Each row of a before or after table is a point. One or more steps were done to the points. Then noise was added and the rows were shuffled. The steps act on how far a point lies along the listed directions, d1 being the first. Write out the steps. A step turns or swaps two directions, mirrors them in a line or flattens them onto one, adds a multiple of one to another, or multiplies one. Angles are multiples of 10 degrees, from the lower direction toward the higher: turns from -170 to 170, lines from 10 to 170 but not 90. Use the fewest steps. Two steps may share a direction if one is a turn and the other turns, adds or multiplies; they go together, in the order done. Otherwise the lowest direction goes first.
In the rows, zero is written as 128.

Directions:
(1): [106  70  95]
(2): [189  96 142]
Before, 10 rows:
[[177  90 109]
 [125 183 138]
 [ 59 165 108]
 [108 174 127]
 [ 95 138 122]
 [109 125 132]
 [177  85 137]
 [123  95  90]
 [117 172 135]
 [220  88 154]]
After:
[[168  67  97]
 [141 222 164]
 [128 200 151]
 [226  95 159]
 [109  54  67]
 [119 199 143]
 [107 121 126]
 [ 95 135 121]
 [ 58 166 106]
 [171  71 131]]
Steps: multiply d1 by 2

Directions:
(1): [ 98 129 203 134]
(2): [158  67 137 171]
(3): [ 83 146 105 189]
(4): [ 75  78 110  97]
Before, 13 rows:
[[103  79 159 169]
 [147 182 112  66]
 [175  87 178  90]
 [154 109 139 161]
 [135 107 147 126]
 [ 16 119  44 142]
 [ 94 129  22 119]
 [111 129 156 113]
 [ 41 125  61 138]
 [ 58 157  54 183]
 [119 162  94 103]
 [ 62 117 153 134]
 [147 105 141 141]]
After, 13 rows:
[[103 155 188 141]
 [171 100  71 122]
 [156 156 161 171]
 [122 133 154 124]
 [137 192  47 108]
 [122 161  76 149]
 [ 91 119 152 114]
 [128 120 175 106]
 [106 128 152 116]
 [152 198  88 151]
 [153 126  80 130]
 [150 126 147 148]
 [160 217  85 156]]
Steps: turn d1 and d2 by -50 degrees; turn d2 and d4 by 150 degrees; multiply d3 by 0.4

Directions:
(1): [ 44  92 106 128 158 114]
(2): [118  76 200 158  99 143]
Before (12 x 6):
[[221 116 220 163  63 153]
 [108  75 173 152 123 120]
 [113 112 145 150 125 128]
 [135 133 112 146 152 135]
 [139 119 162 141 126 129]
 [146 127 116 107 113 155]
 [208 160 125 153 145 133]
 [240 198 124 122  99 144]
 [100  58 184 151 114 135]
 [131 134 107 127 164 105]
 [107  86 157 138 121 144]
 [ 88 113 108 122  98 142]]
After (12 x 6):
[[114 101 126 114 116 154]
 [127 149 103 132 139 121]
 [140 148 100 113  87 146]
 [161 121 155 143 135 119]
 [130 148  82 105 147 131]
 [  7  83  72 128 179  97]
 [130 154  73 111 160  99]
 [144 122 134 153 140 140]
 [ 94  72 155 177 159 126]
 [ 40  42 178 165 124 134]
 [128 159  51  96 163 109]
 [108 131 113 127 155 116]]
Steps: turn d1 and d2 by -150 degrees
